Rows are points. The points of each table are mixes of a few directions, plus a little noise. Count the directions of each table, and those that both share. Where both have some left over, give the other angles between the two spaces (their principal angles), to ten degrees, smallest first.

First (5 x 3):
[[  9   8  20]
 [ 14   0  24]
 [  7 -57 -21]
 [-48  85 -31]
 [ 17 -36   9]]
Second:
[[ 56 -86  45]
 [-15  24 -13]
 [-11  16  -9]
 [ -1   3  -2]
 [-29  44 -23]]
Directions: first 2, second 1, shared 1

First, 8 rows:
[[ -1   3  -4  -6]
 [ -8 -17  -4 -63]
 [ 16 -24  40  78]
 [ -7  12 -19 -35]
 [  7 -73  52 -21]
 [ 10  10  11  70]
 [-13  56 -51 -28]
 [ -4  33 -25   5]]
Second (6 x 4):
[[-36  42  -2  12]
 [ 16 -23 -16 -59]
 [ 23  57 -50  51]
 [  8  -1 -12 -16]
 [ -7 -26  16 -34]
 [ -2 -48  64  47]]
Directions: first 2, second 3, shared 2

First, 8 rows:
[[ 33  23 -18  29  24 -21]
 [ 50  38 -49  57  28 -25]
 [-17 -14  23 -23  -8   6]
 [-26 -16  -6 -11 -26  24]
 [ 26  17   1  14  24 -23]
 [-21 -18  34 -32  -7   6]
 [-14  -7 -14   0 -18  17]
 [-30 -23  30 -34 -17  15]]
Second (9 x 6):
[[ 25  -6   9 -39   2 -26]
 [ -7   2  -2  11  -1   7]
 [ -9   2  -3  14  -1  10]
 [ 18  -5   6 -28   2 -19]
 [-28   7 -10  44  -2  30]
 [-26   7  -9  41  -2  28]
 [-20   5  -7  31  -2  21]
 [-14   4  -5  22  -1  15]
 [ 62 -16  22 -95   5 -65]]
Directions: first 2, second 1, shared 0; angles 50

First:
[[ 18  16  34  15 -21  11 -38  28]
 [-84   3 -59 -40  88 -29  79  26]
 [ 29  -1  21   8 -15   2  -3  -5]
 [-53  33   3  -2  23   5 -33  72]
 [ 17 -32 -27   5 -37  10 -12 -74]
 [  5  -7  -4   7 -23  10 -25 -19]
 [ 67 -13  33   7 -15  -8  31 -28]]
Second, 10 rows:
[[ 15 -61 -58   5 -10 -49  93   4]
 [ -8 -14 -19   2  -9  -4  -1  -5]
 [ -3  -8 -36  12 -24  -9  27  22]
 [ 11 -21  13   3  -3  -9 -16   1]
 [ 24  26  60   4   7  10 -30  25]
 [-23 -78 -26 -25  24 -16 -27 -95]
 [-13   9   6 -24  38  10   4 -51]
 [ -9  85  35  -3  12  42 -23  22]
 [ 18  -6  -7  44 -70 -11 -19  94]
 [-12  69  31 -18  35  36  -8 -16]]
Directions: first 3, second 4, shared 2; angles 60

First (7 x 9):
[[ 17  11  28   2   0  21 -36   1  10]
 [-83  24 -23  62 -37 -44  95 -10 -23]
 [ 12 -16  10  -4  30 -24 -32   0   5]
 [ 17  18  -4 -19   7   8 -25  -2 -14]
 [ -9   2 -28 -18 -15   1  23  -8  -7]
 [  9 -25  15 -12  -4   7 -29 -10  34]
 [ 37 -13   2 -10  18  30   5  27  -3]]
Second, 10 rows:
[[ -1 -21 -23 -48   0 -34 -30 -15 -13]
 [ 10   6  44  14 -11  28 -40  -3  29]
 [-17  63  38  59  -5  23 -14 -25  29]
 [ -4  28 -20  -3 -20  25  32   0 -16]
 [ -3  18 -39 -11  14 -13  27  -5 -23]
 [  3  -7  18  17   7   1  -5   5  12]
 [ -5  39  10  59   7  31  52  12   6]
 [ 28 -49 -36 -59  18 -14   3  21 -26]
 [-20 -34  33   7 -32 -10 -19   1  18]
 [  9 -43 -24 -35  22 -37  -5   8 -15]]
Directions: first 5, second 5, shared 4; angles 50

First:
[[  3  10 -21 -16  -3  23  -1  30  -2  -2   8]
 [ 29 -44  77  -4   7 -33 -21 -93  19  11 -29]
 [  4  32  45  -8 -20  80  20  44 -22  -8  13]
 [ 19  -1 -55 -46   2  22 -22  35  12   1   8]
 [ -7   2   6  12   0  -7   6  -4  -3  -1  -1]
 [-18 -29 -43  30  21 -95 -10 -48  16   7 -13]
 [-60  21 -14  84   4 -58  42   2 -23  -7   7]
 [ 30   7   5 -52 -10  67 -14  34   3  -1   7]]
Second, 8 rows:
[[-46 -10  32  38 -13 -23  23 -42  65 -17 -44]
 [-19 -19  -9 -48  -9  -9 -23  19 -37 -14   5]
 [ -1  -2  62  37  -8   8  19 -56  47  -4 -34]
 [ 20 -16  21   6  21 -33  -2 -24  22  27   5]
 [  3  20 -22 -19  11  15   9  77 -25  20  46]
 [ 50  21 -26 -57   4  63 -21  67 -61  12  45]
 [ 25   7 -62 -21   4  18 -18  19   3   0   5]
 [-32   0   5  64  -8 -40  14 -60 -15 -23 -29]]
Directions: first 3, second 6, shared 3

First (9 x 12):
[[-37 -18  -4 -24   0  -9  20   0 -72 -42 -53  -9]
 [ 22  -4  15  30  26  -5   2  22  67  -9  21  40]
 [ 66  21  -4  23   6 -38 -34 -16  45  14  -3 -43]
 [ 17 -23 -24   6 -32   9  -7  -2 -26  22  39 -41]
 [-17   7 -23  -3 -32 -22  22  -5  13  -5   4 -21]
 [-21  49  45 -17  39  15 -21  -2  32  10 -38  50]
 [ 17 -21  -8  10 -15  24 -14   8 -11  26  46 -12]
 [-33 -15  -2  -4 -44  24 -11  34 -27  15  31 -21]
 [-15   3   2 -22  52   2  43 -39 -20 -31 -48  57]]
Second, 8 rows:
[[-22 -95   9  27   8 -10 -19  23  11 -50 -25  24]
 [  9  49  12  -1   6 -18  10  16 -38  10   2  -7]
 [  9  74  11  -3   8 -21  10 -25  -9  50  14  13]
 [ 42  26 -25 -10  20  -5  17 -20  -1   2  -1 -24]
 [ 21  71  15 -19  -9  13  27 -60  -6  21   1  11]
 [-19 -89 -15  23   0   6 -35  39  48 -14  12   3]
 [-32  21 -18 -29  -8  -2   5 -13 -20  20 -15 -15]
 [ -7 -57  11  12 -25  36 -16  41  16 -39  11  -6]]
Directions: first 6, second 6, shared 3; angles 50, 70, 80

First, 11 rows:
[[  0   1 -14 -14   1  -4  -8   7   4  -4   0   6 -15   5]
 [  3  -5 -25 -47  -5 -20 -18  19   8   0  -6  -1 -32  -2]
 [ 31  15 -20  25  -7  -6  49  34 -23 -15  10  18 -19 -10]
 [ -5 -28   1 -95 -15 -41 -46   8  21  30 -26 -38 -18 -24]
 [-13   7  -7  17  12  18 -13 -14   7 -11   8  16   1  22]
 [ -2   1   1   4   2   3  -1  -3   1  -1   1   1   2   3]
 [ 18  14 -19  26  -1   3  33  21 -15 -17  11  20 -15   2]
 [-21   0  25  31  11  24 -13 -34   7   2   3  -1  32  14]
 [-14   6 -19   0  12  14 -23  -8  11 -14   7  19 -13  26]
 [  1 -12  55  21  -9  -1  18 -21  -8  27 -11 -35  51 -29]
 [  4   3  21  33  -1   9  23  -8 -11   3   2  -5  24  -8]]
Second, 10 rows:
[[ 31  -1 -17  -2   7 -13 -10  19  25 -11  32  14   2  -2]
 [ 56 -22 -32  26 -44  -2   1  13  28 -15  33  -4   7  10]
 [-26 -21   7   3  -2 -10  21 -29 -17  -6 -55 -12   6  14]
 [ -9  10  10  12 -28  29   1  -3 -17  16   3 -15  -5  -3]
 [-42 -24 -16   4  30   1  17  -2  -3  -2  30  19   9  13]
 [ 45  42  27 -23  -5 -14 -29   7   6   1 -43 -13 -14 -24]
 [  7 -20 -16  17 -20   5  10  -1   5  -5  15  -2   6  11]
 [-14  33  24 -35  50 -16 -20   7  -3   5 -18  13  -9 -19]
 [ -1  -3   7  12 -30  13   8 -12 -13   6 -21 -18  -1   4]
 [-48   6   5 -12  42   6   1   3 -11  10  23  18   0  -3]]
Directions: first 3, second 4, shared 0; angles 60, 60, 70

First, 8 rows:
[[-20  41 -18  85 -31  11   6 -52 -37  17  19  -2  12 -46 -36  -5   9   0]
 [  2  -7  -2 -70  19   4  12   2   8   4 -16 -22 -38  41  14  17 -37 -31]
 [-28  22  -6  68 -29  33   4 -49  18   4  39  -6  55  -4   8 -13   1  16]
 [-38   0  20 -28  22  76  76   4  72  -8  35 -65  24  84  34  24 -26  13]
 [  6 -10   0  14 -17 -22 -61 -16 -11  -3  -7  15  25 -34  16 -36  11   8]
 [ 62 -23 -18 -53  11 -71 -17  51 -16  -1 -37  90 -53   4 -16  31  -2 -33]
 [ 42 -34   7 -83  31 -60 -36  60 -38  -6 -59  17 -67 -18 -10  -1   6 -18]
 [-26  11  16  68  -7  30  16   0   3  -7  25 -27  43 -27 -11 -19  38  44]]
Second, 10 rows:
[[ -1  29  -6  89  -9   3  52  17 -26   4  18  27   1 -39 -61  24  44  22]
 [ 10 -62  49 -71  39  -5 -39  79  37 -36 -24 -33  22  12  50 -39  33  47]
 [ 10  19 -12  19   6   1  65  22  -7   8   7  29 -32  12 -43  49   4 -11]
 [  2   1 -26 -64 -18 -17 -64 -72  -9  17 -19  -5 -20  17  41 -16 -69 -59]
 [ -3   9  -1  51  -7  19  43  10  28  -5  33  26  32  14 -10  20  18  21]
 [  8   9  -3  24   7   2  50  29   1  -1   9  23 -11   6 -31  32  16   6]
 [ 22 -54  32 -10   5 -30 -75  53  27 -33 -10  26  57 -22  44 -53  48  51]
 [-25  28 -17 -19 -11   8 -20 -70 -48  25 -17 -57 -40 -19  -7 -13 -45 -42]
 [-32  -1  -7 -44 -23  24 -72 -93  20  10   4 -54  31  23  71 -47 -63 -29]
 [  9  21  -9  23   9  -4  61  25 -24   8  -1  18 -40  -5 -53  43  12  -8]]
Directions: first 5, second 5, shared 5

First, 11 rows:
[[ -1 -18  16 -20  -8 -18   4 -21  -1 -12   3  22  24   8  -7   8  11 -21
   -1   2]
 [ -1 -66  56 -72 -30 -65  12 -73  -2 -42   9  77  82  27 -27  29  40 -71
   -2   6]
 [ -1 -34  30 -38 -16 -35   6 -38  -1 -22   4  40  43  14 -14  15  21 -37
   -1   4]
 [  1  34 -30  37  16  34  -6  38   1  22  -5 -41 -43 -15  14 -16 -21  37
    1  -3]
 [  1  42 -36  46  19  42  -7  46   1  27  -6 -49 -52 -17  17 -19 -26  46
    2  -4]
 [  1   9  -8  10   5   9  -1  11   0   6  -2 -11 -12  -4   4  -4  -6  10
    1  -2]
 [ -1 -55  47 -60 -26 -55  10 -61  -2 -35   8  64  69  22 -23  25  33 -59
   -2   6]
 [  0  -9   7  -9  -4  -9   1  -9   0  -5   2  10  11   3  -3   3   4  -9
   -1   0]
 [  2  73 -64  80  34  73 -12  81   3  46 -10 -86 -92 -30  31 -33 -44  80
    1  -8]
 [  2  55 -50  60  26  56 -10  62   2  35  -8 -66 -70 -23  23 -25 -34  60
    2  -5]
 [ -1 -33  29 -36 -15 -33   5 -37  -1 -21   5  39  41  13 -15  15  20 -36
   -1   3]]
Second:
[[-16 -29 -32  85  35 -12  35 -35  -4   7 -68 -84 -16 -84  45 -24  69  95
    9  -2]
 [-20  44 -52  -1 -45 -19  19  -5 -54 -12  20  51  15 -33   1 -41  46   3
  -23 -11]
 [  5  23  -2 -15  27  38 -44  38  17  13   0  -5 -27  24  -5  36 -49 -35
    4  -4]
 [ 21 -31  62 -53   4   1 -23   2  37  -5  22  23  16  66 -28  41 -52 -59
   10  10]
 [ -9  54 -38 -18 -18  16 -20  28 -28   1  22  41  -8   0  -6  -5  -8 -29
  -15 -10]
 [ 31 -39  60  12  39  27  -8  22  64  21  -3 -66 -29  48  -3  20 -68  20
   26  16]
 [ -6 -16  -5  21 -39 -42  56 -38 -25 -13   8   8  26 -29   6 -53  56  48
   -7   4]
 [ -5  -6   6 -31  -2 -10 -15 -12  -5 -13  -1  33  20   8  -9  24   6 -42
   -3  -3]]
Directions: first 1, second 4, shared 1

First (11 x 20):
[[  1 -25  -8  -3 -12 -20  -4 -22  30  17 -19  34   1  17  53 -10  24 -42
  -11 -20]
 [  4  95  34 -12  11  41  32  19 -25 -17   0 -62   0 -37 -49  21 -21  48
   10  66]
 [  7 -62 -36  11   0 -13  -6   4 -24 -24  21  17 -12  24 -23   4 -28  24
  -14 -24]
 [-24  -4  26   4   8  -4 -34  12  24  38   4 -12  23  -8  -6 -30  32 -33
   30 -22]
 [ 28  33   1  -2  -4  18  37   7 -38 -47   9 -10 -20 -15   1  36 -25  37
   15  63]
 [-26 -44 -38 -14   6  -9  -8  -8  25  32  -9 -27  16  51 -88 -36 -29  24
  -87 -68]
 [ -8   6   9  -6   4   4  -2   8   9  14   1 -28  12   5 -27 -14   2  -1
    3   4]
 [ 10 -68 -17  30   5 -15 -31  22 -45 -33  46  30 -13  -1  -2  10 -12  14
   45 -16]
 [-12  28  25  -2  -2   0 -12  -9  25  26 -18  14   9 -20  45  -8  36 -40
   16  -6]
 [ 14 -32 -17 -16 -26 -26  23 -36  48  14 -32  34  -1  40  72 -11  26 -56
  -20   1]
 [  3  73  24   7   6  25   5   3 -32 -20  -5  12 -15 -55  23  36  -1  23
   13  23]]
Second, 10 rows:
[[ 22 -29 -63  -9  28 -29 -27 -29  10 -28  15   1 -22   3 -15 -37 -13  11
  -23 -14]
 [-60 -13  76  17 -33  30   8  66 -21  53 -24  16  20  17 -18  41 -11  -3
    8 -34]
 [ 25  15 -52 -30  31 -38 -13  -9  22 -26  16 -23 -51  12 -12 -61 -25  -1
   22  31]
 [ 37  14 -48 -28  31 -24  -4 -27  21 -38   4 -27 -32  -6   2 -41 -10  -1
    7  52]
 [ 48  -2 -60  -2  24  -8  -7 -68   6 -45  12  -8  10 -28  11  -9  20  15
  -40  13]
 [-33 -10  66  24 -34  39  17  26 -22  33 -23  20  44  -8  11  60  19  -5
   -8 -18]
 [-19 -43  43  17 -24  13   0  25 -13  16 -22  36  17   0  41  39  17 -28
   18   0]
 [-32  42  46  20 -40  -3  17  38  -6  48  34  21   4  27   7   6   8 -10
   51 -55]
 [ 40  16 -35 -14  24   6   6 -50   9 -39  -8 -29   7 -30   2  -4  11  15
  -33  49]
 [-29  12  27   3 -10  11   5  30  -7  26  -4  -6   4  12 -31   7 -14  11
   -3 -22]]
Directions: first 5, second 5, shared 2; angles 60, 60, 90

First (8 x 24):
[[ -1   1   1  -1   1   0   0   0   0   0   0   0   0   1   0   1   1   0
    0   0   0  -1   0   0]
 [ 95 -66 -21  -7 -47 -14  36  37  63   9  17 -59 -12 -58  24 -94  19 -21
  -19 -46 -13  19  33  43]
 [-42  30   9   3  22   7 -16 -17 -29  -4  -7  26   5  26 -11  42  -8  10
    9  20   7  -8 -15 -20]
 [ 61 -43 -14  -5 -30  -9  22  23  40   6  11 -38  -7 -36  15 -59  11 -14
  -12 -30  -8  13  21  28]
 [ 82 -57 -19  -6 -41 -12  31  32  54   8  15 -51 -10 -50  21 -82  15 -18
  -17 -40 -10  17  29  38]
 [-78  55  18   6  39  13 -29 -31 -51  -8 -14  48   9  47 -19  76 -15  18
   16  37  10 -16 -27 -36]
 [-66  46  16   5  33  11 -25 -26 -44  -6 -12  41   8  41 -17  65 -12  15
   13  32   9 -13 -23 -31]
 [-49  35  12   3  25   7 -18 -20 -33  -5  -9  31   7  30 -13  50 -10  11
   10  24   7 -10 -17 -23]]
Second (11 x 24):
[[-17  -2 -10  13   3  -7   7  -8  12  -4  37  30 -25 -19 -20  27 -23 -14
    5 -30  -2  32  -8  15]
 [ 17  -9 -48  36  16   3  41 -36  28  26  86  -8 -63  22  -9  -8 -74 -42
  -22 -87 -54  53  16   8]
 [ 15  -5 -36  28  15   0  29 -28  24  21  62  -2 -47  12 -12  -2 -51 -34
  -16 -69 -36  39  11   9]
 [-43 -12  28 -35 -37  19  -8  33 -49 -38 -21 -19  34  27  47 -26  -5  48
   11  82 -11  -8  -1 -36]
 [ 13  20   5  17  28 -31 -23  -8  40  13 -21  60  -4 -72 -64  65  53 -27
   14 -38  62  -9 -23  48]
 [  4   9  31 -23  -5  -2 -28  21 -14  -8 -68  -5  45 -11   6  -2  59  25
   10  55  38 -47  -6  -5]
 [ 59  10 -33  33  37 -11  15 -35  44  46  17 -10 -32  -2 -29  -1  -1 -46
  -22 -79  -5  -1  13  23]
 [-50  -6  28 -26 -28   6 -15  29 -32 -38 -13  17  25  -7  17   9   5  36
   20  61  11   3 -14 -14]
 [-45  -8  16 -16 -23   5  -5  19 -24 -32   7  18   9  -5  12  10 -12  24
   16  38   0  16 -12 -10]
 [  1  -9  11 -23 -19  21   3  15 -34  -8 -25 -52  27  49  49 -52  -4  30
   -8  53 -25 -23  16 -37]
 [ 45  12  10  -6  14  -3 -15   1   5  22 -62 -30  30   5   3 -21  53   2
   -9  15  24 -54   9  -1]]
Directions: first 1, second 3, shared 0; angles 60

First:
[[  7 -12 -16  -6   1  10   2 -15  -4  -2  -6   4   1   1  -1  -4   5   7
  -16  13   9  -6  -1   7  22   3   4   3   1   5  -6  -4]
 [-11 -29 -32  17   5   9 -32  14 -41  16 -18 -14  19  -7  12 -16  12  24
   10  10  17   9   0 -18  46  12  34 -18  -5 -11  15  16]
 [-35  10 -11  51  11 -26   1 -22 -38  -2  35 -13 -15 -36  25  56   7  -3
   50 -42  -2  10 -13  39 -58   9   0 -16  23  32 -69  42]
 [ 29  26  50 -47 -13   4  20  26  64  -9  -8  16  -2  33 -28 -31 -21 -23
  -30  12 -21  -6  12 -28 -12 -20 -30  23 -18 -25  52 -42]
 [ 20 -33 -16 -31  -6  30 -30  34  -1  16 -47  -1  31  26 -12 -64   3  23
  -34  45  15  -2  13 -52  89   2  29  -3 -25 -39  76 -22]
 [ -4  16  35  -4  -5  -9 -14  50  16   8  -6  -8  11  10  -6 -21 -14 -11
   18 -10 -17  14   9 -40 -16  -9  -3  -5 -15 -30  48  -5]
 [  4 -35 -55   4   6  20  -4 -41 -34   1 -11   2   3  -9   9   3  21  26
  -23  25  29 -13  -7  25  55  15  23  -2   9  20 -30   7]
 [  1  17  15  -1  -1 -10  19 -13  16 -10  16   6 -14  -2  -3  19  -4 -14
    2 -12  -9  -3  -3  18 -35  -5 -19   8   7  12 -21  -2]
 [-19  19  15  25   3 -21   3   3  -7  -2  23  -7  -9 -15   9  29  -4 -12
   33 -32 -12  10  -5  12 -51  -1  -9  -7   9  10 -25  19]
 [  9  21  13  -9  -2  -7  36 -36  26 -18  22  15 -23  -2  -7  29  -4 -18
  -12  -9  -8 -12  -5  37 -41  -6 -30  17  13  26 -41  -9]]
Second, 10 rows:
[[ -8   5   0 -63  48  12  10  28  51 -61  -7  29  95  43 -38  -2 -46  50
  -10 -18 -16 -14  23 -19  10   5 -64  42  -5 -37   5 -52]
 [ -5 -21 -40 -39  40  21   5 -12   9 -44 -10  22  70  22 -19   5 -18  55
  -20   2   9 -18  11   8  42  15 -30  28   4 -10 -24 -30]
 [  8   8   7  -8  -3  -1  15 -14  14  -7   6   7 -11   2  -4   7  -2  -9
  -10   1  -3  -6  -1  13 -12  -4 -12   8   3   9 -11  -7]
 [  7 -12 -17  34 -25   0  -1 -35 -35  31   3 -13 -55 -26  23   6  32 -22
   -5  17  18   1 -15  25   7   1  38 -21   8  32 -20  29]
 [  1   9  24  -3  -8  -4 -10  33  10  10  -6  -6   1   7  -3 -18  -7 -11
    8  -2 -10   9   5 -29  -6  -7   3  -5 -12 -20  38  -3]
 [ -5 -26 -38  47 -16   1 -15 -34 -59  33   0 -20 -41 -34  31  10  37  -5
    7  14  26   5 -16  25  22  10  51 -29  10  31 -27  41]
 [  1  12  14  48 -33 -18   3 -22 -26  36  18 -19 -74 -33  26  17  27 -45
   17  -2   2  11 -17  23 -39  -7  31 -26   9  33 -17  38]
 [ 21  -5   2 -15 -14  11   6  -8  12   8 -12   5 -15   8  -6 -20   6  -9
  -28  25   5  -7   0  -4  22  -5   7   4  -6   0  19 -12]
 [ -7   6   3   1   7  -5   4   0   3  -8   8   2   6  -1  -1  11  -6   2
    8 -12  -5   0   0   6 -15   1 -10   3   4   2 -12   1]
 [-13  24  45  -4   3 -15 -17  65  21   2  -1  -8  24  13  -8 -16 -24  -8
   32 -25 -26  18  12 -47 -32  -9 -13  -4 -15 -38  50  -5]]
Directions: first 3, second 4, shared 3

First, 8 rows:
[[  7  18   2  24  -9  30   6   4  25 -20 -21  -1   1 -18  -9  -1 -10  20
    2   5 -14  18   8   4   0   2  11  -6 -12  15  -4 -16]
 [  0  -1  -1  -1   1  -1   0   0  -1   1   0   1   0   1   0   0   0   0
   -1   0   0   0   0   1   0  -1  -1   0   0   0   1   1]
 [  5  13   1  17  -7  21   5   4  17 -14 -14  -1   0 -13  -6  -2  -7  15
    2   4 -10  13   6   4  -1   1   8  -5  -9   9  -5 -10]
 [  6  19   1  24 -11  30   7   4  26 -22 -22  -2   1 -18  -9  -2 -11  21
    1   6 -13  19   7   6  -2   2  11  -8 -12  14  -6 -16]
 [  3   7   0  11  -5  13   3   1  10  -9  -9   0  -1  -8  -4   0  -3   9
    1   2  -6   7   3   3  -1   1   5  -3  -5   6  -2  -6]
 [ -1  -1   0  -1   1  -1  -1   1  -1   2   2   1   0   1   0   0   0  -1
   -1   0   1  -1  -1   0   0   0  -1   1   1  -1  -1   2]
 [-21 -59  -3 -77  35 -95 -22 -11 -82  65  69   3   0  57  29   5  32 -67
   -7 -20  42 -60 -25 -16   3  -8 -34  20  40 -44  19  49]
 [  2   2   1   3  -2   3   2   1   5  -3  -3  -1   0  -2  -2   0  -2   4
   -1   0  -1   3   0   2   0   0   2  -2  -2   2  -1  -2]]
Second:
[[  3   2  21  -1 -23   3  11   4  29  27   3 -32   8  -7 -23 -16   4 -12
  -28  30 -15 -12   8   9  47  -9 -20  22  -7  -1   0  43]
 [-15  -2 -18   3   0  -2   9  -8  12  13  -5 -10  -6   6  -3   5  11  17
  -20   8  -3 -31  -8   4  28  -3 -18  30   2  -4  11  19]
 [ 15  -7  -6   0  -8   2 -12   9  -5  18   7 -10  19   4  15 -42  -8  -9
    4 -14  34  24  -4  -4 -31 -13   4 -18   4   4 -15  -1]
 [ -4   7   5 -13 -21 -26 -10   4 -15   4  23  29   2   7  37 -33 -25   1
   19 -14  12  39   0   7 -31 -13  17 -16  -7  13 -14   5]
 [  2  23 -20 -25   7 -26  29   5   0 -14  -2  68 -23 -28  42 -11 -37  13
    9 -22  -8  34  21  -6 -30   4   2 -19 -24  20   7  -2]
 [  6  -1  14   6  11  15   4   0   5 -12 -11 -12  -3  -8 -28  27  12  -9
   -2  12 -18 -12   7  -3  17  12  -2   1   1  -6   6  -9]
 [  3 -22  -3  23  15  30 -24  -6 -11  -1  -9 -45  16  21 -26  16  31  -5
    0   0  20 -27 -19  -6  -1   5   2   2  24 -18  -2 -25]
 [-10   0   7   7  20   5  -7  -8 -17 -35  -6  11 -15   4 -13  52  13   5
   18  -1 -22 -15  -3  -1   1  20  14  -2   5  -6   9 -32]]
Directions: first 1, second 5, shared 0; angles 60
